Rows are points. To make a cloud, some directions were put in groups of two or more. Within a group, all points are equally far from the middle, so they leave a hole (a ring in 2 directions, a hollow ball in 3). The other directions are filled evenly. Then the cloud was stretched, turned, moved and blurred a little. Count the holes, and give their numbers of directions, smallest first.

Cloud (19 x 3)
[[-0.51 -0.65 -0.26]
 [ 0.13 -0.48 -0.42]
 [-0.74 -0.21 -0.12]
 [-0.25 -0.40 -0.33]
 [-0.55  0.20 -0.50]
 [-0.24 -0.14 -0.13]
 [ 0.03  0.07 -0.33]
 [-0.31 -0.48 -0.50]
 [ 0.14  0.75 -0.13]
 [-0.27  0.00 -0.14]
 [ 0.33 -0.08 -0.16]
 [-0.42  0.02  0.46]
 [-0.27  0.29  0.47]
 [-0.31  0.29 -0.45]
 [-0.42  0.35 -0.46]
 [ 0.11 -0.50 -0.22]
 [-0.10 -0.65 -0.57]
 [-0.16 -0.14 -0.66]
 [-0.16  0.14  0.38]]
Holes: 0

Cloud (27 x 4)
[[ 0.65  0.03 -0.27 -0.32]
 [ 0.56 -0.39 -0.36  0.46]
 [-0.45 -0.14 -0.46  0.25]
 [-0.19  0.19  0.39 -0.42]
 [ 0.50  0.52  0.08  0.20]
 [ 0.10  0.17  0.19  0.54]
 [ 0.48 -0.20 -0.62 -0.24]
 [ 0.41  0.39 -0.28  0.53]
 [ 0.64  0.38  0.02 -0.24]
 [ 0.09 -0.17  0.40 -0.42]
 [ 0.61 -0.27  0.14 -0.09]
 [-0.22 -0.52 -0.40 -0.26]
 [-0.40  0.08 -0.57  0.19]
 [ 0.47  0.49 -0.14 -0.28]
 [ 0.09 -0.28 -0.63 -0.43]
 [-0.24 -0.51 -0.48 -0.21]
 [ 0.56  0.52  0.04 -0.04]
 [-0.12 -0.15  0.24 -0.57]
 [ 0.69  0.05  0.19 -0.19]
 [ 0.06 -0.48 -0.12  0.47]
 [-0.23 -0.12 -0.82  0.21]
 [ 0.51 -0.20  0.32 -0.19]
 [-0.34  0.37  0.04 -0.36]
 [ 0.53 -0.27 -0.48  0.56]
 [ 0.12  0.31  0.38  0.31]
 [ 0.02 -0.60 -0.09  0.18]
 [-0.46 -0.03 -0.25  0.28]]
Holes: 2 (2, 2)

Cloud (85 x 8)
[[-0.21  0.26  0.50 -0.16 -0.05  0.48 -0.55  0.21]
 [ 0.71 -0.35 -0.60 -0.48 -0.13 -0.16  0.10  0.11]
 [-0.10 -0.23  0.78  0.27  0.13 -0.22 -0.39  0.41]
 [ 0.15 -0.44  0.23 -0.79  0.26 -0.30  0.44 -0.35]
 [ 0.42 -0.68  0.38 -0.43 -0.54 -0.11 -0.24 -0.24]
 [ 0.43 -0.01 -0.57 -0.91 -0.23  0.34 -0.56  0.20]
 [-0.39 -0.07  0.39 -0.48 -0.42 -0.09  0.47  0.38]
 [ 0.00  0.26  0.40 -0.56 -0.26  0.56 -0.39  0.74]
 [ 0.15 -0.15 -0.30 -0.01 -0.52  0.35  0.01 -0.10]
 [-0.02  0.15  0.91 -0.22 -0.30 -0.17  0.30 -0.54]
 [-0.13  0.60 -0.35 -0.32 -0.10 -0.35 -0.36  0.30]
 [ 0.09 -0.34 -0.40 -0.31  0.10 -0.40 -0.03  0.07]
 [ 0.01 -0.27  0.07 -0.42 -0.57 -0.47 -0.49 -0.24]
 [ 0.48 -0.52  0.45 -0.20  0.34  0.42 -0.11  0.09]
 [ 0.37  0.50  0.60 -0.32 -0.55 -0.05 -0.19  0.11]
 [ 0.70 -0.02  0.46 -0.01 -0.21  0.53  0.24 -0.05]
 [-0.65  0.36 -0.21  0.09 -0.52 -0.11 -0.25  0.04]
 [-0.07  0.55 -0.37  0.18  0.17  0.34 -0.10  0.45]
 [ 1.03 -0.15 -0.53 -0.08 -0.42 -0.11  0.46 -0.26]
 [ 0.33  0.00 -0.85 -0.83 -0.05  0.20 -0.54  0.55]
 [ 0.67  0.17 -0.40 -0.38  0.08 -0.35  0.14 -0.24]
 [ 0.52 -0.36  0.63 -0.15 -0.15 -0.30  0.63  0.12]
 [ 0.12 -0.29 -0.15  0.04  0.31 -0.11  0.26 -0.33]
 [ 0.42  0.36 -0.59  0.18 -0.12  0.14 -0.13 -0.68]
 [ 0.86  0.19 -0.50 -0.19 -0.50  0.27  0.20  0.45]
 [ 0.10 -0.07  0.01 -0.48  0.40 -0.20 -0.27 -0.07]
 [ 0.40 -0.07 -0.05 -0.38  0.10 -0.35 -0.03 -0.29]
 [ 0.25 -0.29 -0.11 -0.48  0.60  0.02  0.04  0.19]
 [ 0.40 -0.10  0.17 -0.52 -0.08  0.15  0.32  0.58]
 [ 0.74 -0.47 -0.15 -0.27 -0.22  0.41 -0.21 -0.29]
 [ 0.19  0.22 -0.49 -0.24 -0.20 -0.39 -0.12  0.21]
 [-0.26  0.17 -0.02 -0.40 -0.41 -0.64 -0.23 -0.06]
 [ 0.16  0.71 -0.31 -0.26 -0.05 -0.10  0.08 -0.12]
 [ 0.34  0.62  0.34 -0.61  0.06 -0.24  0.51 -0.14]
 [ 0.30  0.12 -0.09 -0.69 -0.33  0.42 -0.04  0.52]
 [-0.66 -0.05 -0.12  0.04 -0.01 -0.32  0.26 -0.01]
 [ 0.43  0.47 -0.82 -0.18  0.55  0.12 -0.10 -0.05]
 [ 0.68 -0.56  0.42  0.05  0.29 -0.01  0.61 -0.17]
 [ 0.95 -0.36  0.39 -0.35  0.52 -0.32  0.60  0.01]
 [ 0.40  0.07 -0.32  0.55 -0.43 -0.32  0.18  0.05]
 [ 0.58 -0.32 -0.43 -0.53 -0.20 -0.50  0.32  0.64]
 [-0.29  0.33  0.02 -0.07 -0.08 -0.07  0.14  0.05]
 [ 0.50  0.01 -0.40 -0.74  0.16 -0.21 -0.13 -0.23]
 [ 0.38  0.33 -0.16 -0.27 -0.41 -0.56  0.41  0.41]
 [ 0.35 -0.17  0.49 -0.82 -0.10  0.22  0.37 -0.17]
 [ 0.29  0.06  0.46 -0.07 -0.29 -0.42 -0.11  0.26]
 [-0.07 -0.63 -0.18  0.07 -0.36 -0.16  0.50 -0.21]
 [ 0.62  0.08 -0.76 -0.24 -0.49 -0.07  0.61  0.27]
 [ 0.72 -0.55  0.33 -0.25  0.39 -0.63  0.31 -0.36]
 [ 0.02 -0.17 -0.01 -0.58 -0.54  0.10 -0.50  0.21]
 [ 0.27 -0.10 -0.42 -0.49 -0.26  0.19 -0.44  0.28]
 [ 0.47 -0.50 -0.28 -0.36 -0.90  0.28 -0.05  0.16]
 [ 0.68 -0.22  0.26  0.22  0.67 -0.46 -0.32 -0.22]
 [ 0.84  0.54  0.71  0.27 -0.30 -0.02  0.06 -0.01]
 [ 0.49 -0.06  0.10 -0.45  0.08 -0.36  0.33  0.09]
 [ 0.21  0.03 -0.72 -0.58 -0.04  0.48 -0.35  0.55]
 [ 0.30  0.44 -0.28  0.12 -0.23  0.28 -0.30  0.10]
 [-0.10  0.54 -0.76 -0.34  0.12  0.01 -0.07 -0.35]
 [ 0.71 -0.17  0.55 -0.08 -0.18 -0.57  0.14  0.06]
 [ 0.01  0.08 -0.33  0.59  0.38  0.13 -0.04  0.33]
 [-0.21 -0.22  0.03 -0.11  0.09  0.19  0.48 -0.21]
 [ 0.36 -0.38 -0.04  0.22 -0.86 -0.15 -0.27  0.06]
 [-0.30 -0.13  0.22 -0.17 -0.18 -0.52 -0.08 -0.71]
 [ 0.24  0.51 -0.23 -0.42 -0.40 -0.03  0.34 -0.08]
 [ 0.52  0.32  0.05 -0.50 -0.01 -0.26  0.34  0.32]
 [ 0.19  0.31 -0.39  0.04 -0.31  0.56 -0.02 -0.02]
 [ 0.44  0.63 -0.53 -0.27  0.16  0.39 -0.12 -0.07]
 [ 0.34  0.04 -0.11 -0.76 -0.58  0.17  0.23  0.01]
 [ 0.31  0.53  0.03 -0.13  0.56 -0.07  0.23  0.55]
 [ 0.80  0.00  0.00  0.27 -0.13 -0.41  0.46 -0.10]
 [-0.31  0.02  0.25  0.02 -0.51 -0.07  0.34 -0.35]
 [ 0.09  0.09  0.35 -0.18 -0.08 -0.47  0.34  0.32]
 [ 0.37 -0.23  0.02  0.14  0.00 -0.08 -0.87 -0.10]
 [ 0.00  0.33 -0.30 -0.44 -0.29  0.08  0.93 -0.18]
 [ 0.71  0.06 -0.01 -0.91 -0.07  0.09 -0.04  0.38]
 [ 0.11 -0.32  0.03  0.39  0.33 -0.02 -0.21  0.34]
 [-0.20 -0.21 -0.41 -0.03  0.57 -0.12 -0.56  0.05]
 [-0.62 -0.20  0.32  0.02 -0.01 -0.43  0.42  0.10]
 [-0.03  0.32 -0.09 -0.55 -0.77 -0.29  0.04  0.43]
 [ 0.04 -0.50 -0.21 -0.98  0.59 -0.04 -0.24 -0.62]
 [-0.40 -0.11  0.01 -0.18 -0.43  0.21 -0.25  0.18]
 [ 0.17  0.65 -0.11  0.02 -0.40  0.04  0.40 -0.42]
 [-0.01  0.45 -0.07  0.11  0.02 -0.04 -0.34  0.36]
 [ 0.22  0.26 -0.20 -0.86 -0.15 -0.15 -0.25 -0.05]
 [ 0.15  0.17 -0.45  0.46 -0.08 -0.29 -0.22 -0.35]]
Holes: 0
